Rows are points. A path goes straight from each point to the next, and from the last back to the first. The post is the endless flat space through its rows: a point in 2 columns, a line in 3, a plane in 4, and so on, so that a path can go around it. Count how often the path circles the post. Going back the other way cancels.

Post (2 x 3)
[[-0.3 -3.5 -4.7]
 [-3.3  2.9  3.9]]
Path (13 x 3)
[[-4.6 -2.1  4.9]
 [-4.0 -4.1  1.9]
 [ 0.3 -2.5  1.8]
 [ 6.1 -1.8 -0.7]
 [-0.1  9.1  0.7]
 [ 5.1 -2.4 -5.9]
 [ 5.0 -6.8  0.0]
 [-1.3 -9.3 -0.6]
 [-3.7 -1.4  1.1]
 [ 3.5 -8.3  0.8]
 [-2.0  5.3  9.3]
 [-1.2  4.6  4.2]
 [ 0.6 -1.6  1.2]]
Times around: 0

Post (8 x 9)
[[ -5.4   7.1   4.9   9.3   1.4   3.1   3.8 -12.4  -2.2]
 [  1.1  -1.6   3.4   7.8  -0.4  -1.1   0.2   2.5   1.0]
 [  2.8  -4.3  -1.3  -2.0  -8.3  -2.6  -9.4  -1.9  -5.2]
 [  0.5   2.0   2.9   0.7   2.7   3.7  -1.8   1.9   1.0]
 [  8.0   0.0   0.8  -2.7  -6.8  -8.0 -10.4   1.3  -0.8]
 [  4.1   1.8  -2.9   2.6   3.6   1.9   2.0  -1.1   5.5]
 [  2.5   4.0  -5.6   0.4  -4.3  -2.7  -6.3   2.3  -3.9]
 [ -1.1  -0.5   5.7   1.9  -1.6   1.3   6.3   3.6   3.0]]
Path (23 x 9)
[[ 0.8 -7.0  7.9  3.1 -4.4 -7.3  0.4 -3.2 -0.2]
 [ 0.4  2.7  4.7  0.9 -0.5 -7.2  2.0  2.9  5.1]
 [-1.4  1.1 -1.2  4.5 -9.3 -4.2  1.6 -2.7 -1.3]
 [ 3.4 -0.4  1.2 11.2 -2.7  1.5 -9.6  2.1 -4.2]
 [ 3.1 -0.7  2.9  3.4 -2.6 -1.2  1.7  1.6 -0.7]
 [-5.5  0.9  1.9  0.2 -6.4  0.1  1.0 -1.0 -7.8]
 [-4.9  4.1  6.9 -5.7  0.1  0.9  1.9  0.1  3.2]
 [ 5.0  0.4 -5.1  0.7 -3.3 -1.5  0.8  0.3  7.8]
 [ 6.0  2.4 -2.5  2.4 -3.1  3.9 -0.2 -5.7  2.8]
 [ 2.4 -1.0  4.1  3.7 -1.5  1.6 -4.7  0.0 -3.7]
 [-1.8 -5.5  8.8  1.0 -9.8 -0.3  2.4  0.6 -4.1]
 [-3.5  7.9 -3.8  2.1  0.0  8.6  0.3  1.1 -3.6]
 [-1.7  6.2  7.6  1.7  0.7  4.4 -3.4  1.1 -2.7]
 [-5.0 -1.9  8.9  5.3 -1.0  5.3  7.9 -0.3 -1.7]
 [ 7.3 -5.3  1.3  4.7 -5.1 -9.1 -4.0 -1.1 -3.1]
 [-3.5 -3.2 -0.6 -1.3 -7.2 -2.7  1.0  2.0 -0.8]
 [ 0.1  5.0 -3.5  1.6 -1.2 -2.0 -3.1  1.8 -3.7]
 [-0.2 -2.9  4.3 -1.4  0.0  2.2 -0.7 -3.0 -5.0]
 [ 8.0 -2.5  2.6  2.3 -0.9 -1.0 -2.4  8.5 -1.3]
 [ 3.7 -1.1 -4.0  5.5 -3.8 -7.4  1.5 -8.3 -1.8]
 [-5.4  6.4  5.6 -2.6 -1.8  1.1 -2.2 -1.2 -3.8]
 [ 2.6  6.7  2.2  7.4  6.2  0.4 -4.4 -3.4  9.3]
 [-5.8  3.0 -2.7  0.3 -2.2  1.0 -1.3  0.7 -2.2]]
Times around: 2
